Each row is a point. A path goes straight from each point to the next, and from the last back to the first. The post is the endless flat space through its rows: a point in 2 columns, a line in 3, a plane in 4, and so on, so that a path can go around it. Count how often the path circles the post. Going back the other way cancels.
In the rows, zero is written as 128.

Post:
[[129 116]]
Path, 16 rows:
[[ 92 130]
 [122 157]
 [177 142]
 [163  64]
 [111 100]
 [ 90 136]
 [ 83  84]
 [138  72]
 [178  95]
 [143 153]
 [ 84 156]
 [ 96 135]
 [115 173]
 [179 119]
 [152  73]
 [ 79  75]]
Times around: 1

Post (7 x 8):
[[ 92 151 104  91 186  90 121 128]
 [104 133 187 178 161 100 129 120]
 [ 76 116 123 198 153 118  79 130]
 [127 167 140  79 162 171 195 207]
 [124 140 125 190  92 132  97  56]
 [108 116 155 139  73 120 167 183]
 [ 83 113 145 146 164 117  34  87]]
Path, 22 rows:
[[101 183 115 131 167  82 108  87]
 [ 90 184 145 169 117 187 113 135]
 [ 65 153 176 149 147 110 116 122]
 [ 43 121 106 141 179 103 114  97]
 [108  99 149 116 130 143 156 155]
 [161 125 118 183 178 145 131 106]
 [ 89 100 121 178 152 116  80 106]
 [106 115 187 129 144  37 144 144]
 [ 95  98 188 149 113 114  81 197]
 [106 205 104 135 113 128 121 131]
 [ 98 179 135 148 217 141 162 138]
 [ 68 127 134 222 205  95 141  95]
 [122 112 136 133  99 200 112 147]
 [102  68 139 151 133 131  80 179]
 [127 112  83 122 102 102 103 165]
 [114 173 134 179 148 154  85 158]
 [ 76 161 216 135 151  81 116 124]
 [ 83 146 112 142 127  99 136 107]
 [111 152  95 164 139 112 172  89]
 [119 100 168  90 177 112 123 103]
 [142  97  99 117 107  91  88 130]
 [173 186 107 130  86 134 134 145]]
Times around: 3

Post:
[[106 107 122 152 120 119 171  52 131 168 157 118 134  92]
 [167 113 110 148 161 129 125  73 143 133 145 184 112 113]
 [105 130  98 151 149  79 140  88 146 114 173 135 147 145]
 [137 116  71 102  94  93 144  82 167 178 174 141 123 139]
 [137  90 171  96 170 131 149 181 104 122 121 114 171 126]
 [ 67 127  84 172 121 150  91 175  83 150  28 109 129 162]
 [170  94 122 125 119 120 121  44  75 132 217 137 135 123]
 [142 143 194  83 159 141  98 100 101 145 107 146 184 129]
 [130  90 149 123  93 111 137  75 175 140 166 116  88 156]
 [108 101 161  98 161 193 110 132 122 138 170 145 187 132]
 [ 74 178  66 157 126 189 159 170  78 160   8 103 135 197]
 [132 137  97 200 127 189 114 155  92 162  33 128 208 187]
 [135 147 121 139  62 136 139  86 137 121 152 164 136 104]]
Path, 26 rows:
[[134 108 126  98 119 139 120 125 141 168 150 170 134 178]
 [114  72  66 207 152 122 149  72  77 141 147 105 164 157]
 [ 69  73 124 108 181 168 108 132 160 175 133  99 180 152]
 [208 119 121 125 103 149 109 121  96 130 179 133 171 124]
 [161 133 160  77  77 141 117 124 144 140 183 163 142 124]
 [ 95  74 108 151 142 138 174 125 131 192 169 123 109 187]
 [113  93 186 167  71 126 111  71 123 143 113 122 179 134]
 [125 125  78 165 147  97  95  73  81  89 149 157 147 157]
 [ 52  36  73 135  94 139 102 156 126 141 147  66  80 142]
 [ 69 170 120 163 182 110 180 174 143 147   8  78 114 162]
 [119 157 144 112 128 104 200 136 119 116 138 150 108 101]
 [130 111  71 128  80 116 146 111 105 165 139 198 196 110]
 [ 95 109 113 142 161 166 164  87 170 155  48 130 136 167]
 [120 145 134  80 181 146  99  80 173 148 115 122 164 130]
 [156 162 188 119 144  99 130 109 160 146 133 128 126 109]
 [157  93 122 148 125 120 145 110  73 154 121 142  81 105]
 [147 141  33 154 169 121 130  43  91 152 144 188 129 157]
 [117 154  42 138 133 123 146  81 148 105 186 155 210 155]
 [ 67 102 105 200 175 224 124 124 164 157 137 120 163  82]
 [100 148 136 119 120 110 167 130 107 106 176  90 123 141]
 [138 115 105  83 124 104  91 121 133 124 210 160  74 184]
 [ 92  79 209 106  86 155  89 149 186 154 100 158  72 137]
 [134  94 143 184 111 148 100  98 104  85  96 173 105 111]
 [135  49 157 106 108 131  84 115 120 142 153  84 137 166]
 [ 87 135 141 129 117 107  90  97 133 104 162  83 119 185]
 [104 145 153 163 103 154  59 131 111 134 128 187 154 108]]
Times around: 5
